Each wall is flat, endless, passes through zero and stands at right angles to its row. A trip goes straight from one point to another. List the walls that it crosses, first one first.
In the rows, zero is written as 100.

Walls:
(1): [120,  93, 100]
(2): [119,  91,  48]
(3): [ 79, 115, 125]
(4): [66, 57, 57]
(5): [107, 136,  74]
Trips:
[124,  77, 162] to [ 73, 130, 116] -> 1, 5
[ 64, 133, 114] to [ 88, 160, 144] -> none
[183, 102,  62] to [ 78,  13, 113] -> 4, 5, 2

Walls:
(1): [ 98, 110, 136, 148, 108,  75,  66, 100]
(2): [115,  84, 125, 102,  95,  98, 120, 141]
(3): [108,  41,  86,  98, 128, 119, 126, 115]
(4): [ 55,  76,  73, 115, 105, 122, 121, 110]
(5): [195, 141,  83, 101,  93,  64, 114, 101]
(6): [107, 145, 107,  79, 103, 116, 105, 179]
(7): [ 65,  94, 117,  78,  83,  75,  87, 109]
Trips:
[118, 111, 107, 131, 102, 125,  67, 133] to [115, 114,  55,  91, 114, 172, 122,  83] -> 3, 4, 1, 2
[ 60,  99, 104, 112,  53,  51, 114, 103] to [130, 115, 111,  96,  85, 104,  98, 106] -> 4, 5, 6, 7
[ 64,  79,  78,  62,  99, 107,  76,  87] to [ 91,  88,  83,  98, 137, 121,  81,  86] -> 7
[101, 120,  84, 117,  58, 118, 108,  58] to [136,  91,  83,  94,  77,  90,  84, 101] -> 4, 2
[109,  55, 105, 126, 100, 100, 131,  86] to [149, 107,  59, 107,  53, 108,  71,  92] -> 5, 4, 2, 3
[ 78,  96, 126,  54, 142, 137, 101, 113] to [ 95,  62, 108,  57,  73,  84, 115,  52] -> 6, 2, 4

Walls:
(1): [114, 124, 100, 118,  80, 132, 162, 136,  94, 164, 112, 104]
(2): [ 75, 116, 111, 104, 135, 131, 114,  81, 102,  96, 133, 142]
(3): [126,  66, 103,  33,  96, 180, 110,  97, 101, 119, 106, 138]
(4): [115, 109, 145,  74, 118, 115,  65,  83, 102, 126,  62, 105]
(5): [ 89,  73,  66,  95, 133, 130, 112,  89, 131, 103,  94, 112]
(6): [ 90,  87,  70,  99, 109,  61,  89,  96, 165,  93,  57, 120]
(7): [ 94,  82, 138,  43, 173, 139, 109,  68, 113, 115, 113, 102]
Trips:
[ 84,  60, 128,  98, 103, 116, 154, 102, 102, 130, 120,  99] to [ 98,  91, 103, 153, 115, 111, 178,  77,  80,  89,  83,  27] -> 3, 2, 7
[139, 110, 102, 131,  91,  45, 102, 127,  79, 122,  66,  99] to [ 69,  87,  71, 122, 127,  13, 108,  82,  96, 121,  67, 146] -> 4, 1, 5
[105,  85,  73, 139, 106, 119, 142, 133,  32,  83,  79, 129] to [ 75,  92,  91,  94,  77,  64, 128,  98, 108, 137,  96, 175] -> 6
[ 58,  58, 103,  59, 108,  90,  85,  86, 109, 149,  31, 173] to [ 84,  94, 137, 131,  60, 113,  93, 137, 101, 144, 128,  78] -> 1, 2, 5, 7, 6, 3, 4
[ 94, 113, 132, 103,  99, 106, 142,  88, 128,  81, 148,  74] to [180, 168,  94, 126,  86, 102, 123,  77,  89, 142, 105,  27] -> 2, 7, 4

Walls:
(1): [ 84,  47,  91,  58,  69,  85,  95,  96, 121,  92, 102, 132,  69, 114,  55,
  76,  85,  78]
(2): [ 77, 123,  76,  92,  69,  65, 122, 151, 112, 128,  98,  95,  13, 160, 173,
 105,  78, 110]
(3): [142, 129,  82,  65,  83,  98, 106,  78,  97,  88,  85, 125,  73, 144, 100,
 140,  93,  83]
(4): [106,  99, 104,  97, 119, 129, 121,  85, 108,  45, 107,  66,  34, 127, 128,
 138,  87,  95]
Trips:
[133, 112,  52,  65,  89, 108, 118, 103, 108,  80, 118, 115, 121,  79, 100,
  71, 127,   5] to [114, 107, 130,  53, 121, 110,  88,  69,  78,  78,  71, 155,  75,  86,  78,
 146, 129,  84] -> 4
[ 71, 123, 111, 137, 110, 169, 107, 123,  96, 137, 108, 113, 119, 104, 129,
  98,  89,  95] to [ 11,  83,  75, 115,  88, 114, 117,  84, 123,  97,  81,  60, 121, 128,  83,
  60,  79, 105] -> 1
[ 84,  77, 102, 124,  70,  97, 109, 117,  91, 110,  56, 137, 129, 142, 101,
  81,  47,  90] to [ 72, 119, 134, 121, 140,  88, 102,  63, 101, 105,  86,  99,  78,  73,  79,
 128, 103,  94] -> 3, 2, 1, 4
[132,  51,  94, 170, 104, 111, 122,  91, 138, 103,  67,  93, 123,  85,  52,
  93,  90,  92] to [ 87, 120, 130, 141, 121, 114,  68, 186, 139,  91,  98,  91,  97,  75,  86,
 131, 141, 120] -> 1
[ 67,  69, 100,  96, 131, 147, 106,  65, 102,  94,  82, 135,  71,  75, 102,
 138,  99, 114] to [111,  74,  24,  94,  89, 132, 110,  94, 138,  63,  60,  66,  62,  50, 117,
 122,  88,  58] -> 2
[133,  95,  96, 112,  51, 114, 123,  97,  72, 138,  98, 109, 141, 109,  83,
  61,  98, 149] to [157, 101,  83,  95, 102,  55, 110,  76, 107,  78, 112,  85,  73, 147, 128,
 109, 106,  55] -> 3, 2, 1, 4

Walls:
(1): [104, 136,  96, 102, 101,  97,  62,  93,  76, 103, 120,  74, 124, 180, 109,
  73, 101, 142, 139, 114, 113, 126,  85, 130, 117,  91, 131, 121,  72, 121,
 100, 100]
(2): [120,  83, 122,  97,  91,  84,  70, 121, 122, 116,  81, 101,  85,  85, 137,
 116,  78, 119,  98, 119,  96,  76, 126, 108,  64, 128,  45,  97,  76,  81,
  73, 157]
(3): [ 88,  95, 119, 106,  99, 132, 139,  86,  96,  57, 149, 114, 103, 111, 107,
 131, 122, 108, 114, 163, 120,  77,  36,  98,  84, 107, 120,  87,  99, 144,
  95,  76]
(4): [104, 147, 116, 107, 123,  65, 140,  99,  81, 122,  80,  82,  89,  98, 107,
  70,  96,  95, 141,  86,  78,  78, 129, 100,  88, 101,  83,  81, 119,  95,
 111,  89]
(5): [108,  79, 114,  89, 102, 108,  99,  65,  93,  85,  52, 107, 139,  82, 103,
  76,  96, 114,  51,  97, 102,  90,  96,  93,  88,  96, 118,  88,  78,  88,
  70,  91]
(6): [ 92, 134, 102, 103,  80,  57, 100,  96, 127,  83,  80, 127, 120, 125, 104,
 125, 100,  87,  83, 106,  76,  95, 110,  43, 167, 162, 138, 118,  89, 139,
  91, 127]
(7): [ 97,  77,  97,  88,  52, 150,  93,  67, 146,  99, 131,  95,  92, 119,  73,
 104,  60,  49, 108,  70,  99,  69, 131, 122, 116,  98, 139,  70,  67,  96,
  97,  60]
(8): [110, 120, 119, 118, 114, 160, 123,  77,  93,  99,  89, 107, 118,  84,  41,
 131,  66, 104,  83, 151,  66,  77,  92, 117,  58, 126, 121,  93,  86, 121,
  89, 156]
(9): [ 92,  78, 100,  79,  90,  59,  95,  70, 122, 115,  31, 109,  89, 115,  94,
  89, 114, 149, 113, 103, 103, 144, 139,  92,  93, 108, 128, 151,  75, 114,
 144, 163]
(10): [ 65, 149, 111, 137,  85,  73, 108, 128, 178, 139, 105,  76, 148,  44, 118,
 125,  77,  86, 134, 146,  93,  87,  72,  92, 139,  94,  84,  43,  95,  94,
 146, 146]
(11): [117,  42,  44,  55,  98,  67, 104,  96,  70, 118,  87,  98, 111,  74, 102,
  62, 107, 126, 115, 113,  73, 121, 142, 103,  78, 107,  41, 134, 139, 117,
 139, 127]
Trips:
[ 41,  90, 112, 106,  65,  51, 113,  79,  92, 116, 100, 125,  70, 110,  91,
  56, 154,  79, 169, 117, 125, 136,  76,  81, 159,  68, 153,  43,  98,  68,
  98,  71] to [144, 103,  70, 124,  93,  96, 113,  82,  90,  90,  64,  67, 111,  59, 140,
  55,  82,  90, 108,  77,  80,  99, 153, 108,  93,  98, 136, 120,  86,  92,
 146, 149] -> 3, 11, 5, 2, 1, 7, 8
[147,  59,  69, 154, 102,  30, 107, 118, 153,  79,  87, 119, 115, 119, 102,
 108, 138,  87,  81,  52,  83, 101, 123, 125, 123,  77,  59, 115, 145,  86,
 137, 104] to [ 81,  87, 108, 103, 138,  67,  77,  90,  98,  98,  81, 101,  98,  79,  73,
  60, 143, 102,  72, 111, 119,  60,  85, 120,  89, 105,  95,  82,  80,  61,
 153,  69] -> 6, 2, 5
[131,  51,  81, 114,  95,  85, 103,  34, 109, 145,  79, 103, 126,  80, 129,
  45,  52,  82, 138,  87, 117,  75, 126, 127,  90,  71, 113,  36,  78,  65,
 135,  84] to [ 98,  88,  63, 101,  28, 129,  67, 114,  81,  84, 162, 140, 116, 136,  82,
 132,  98, 132, 119, 104, 129,  83, 103, 120,  62,  88, 123,  30, 123,  99,
 106, 151] -> 1, 9, 8, 4, 3, 5, 11
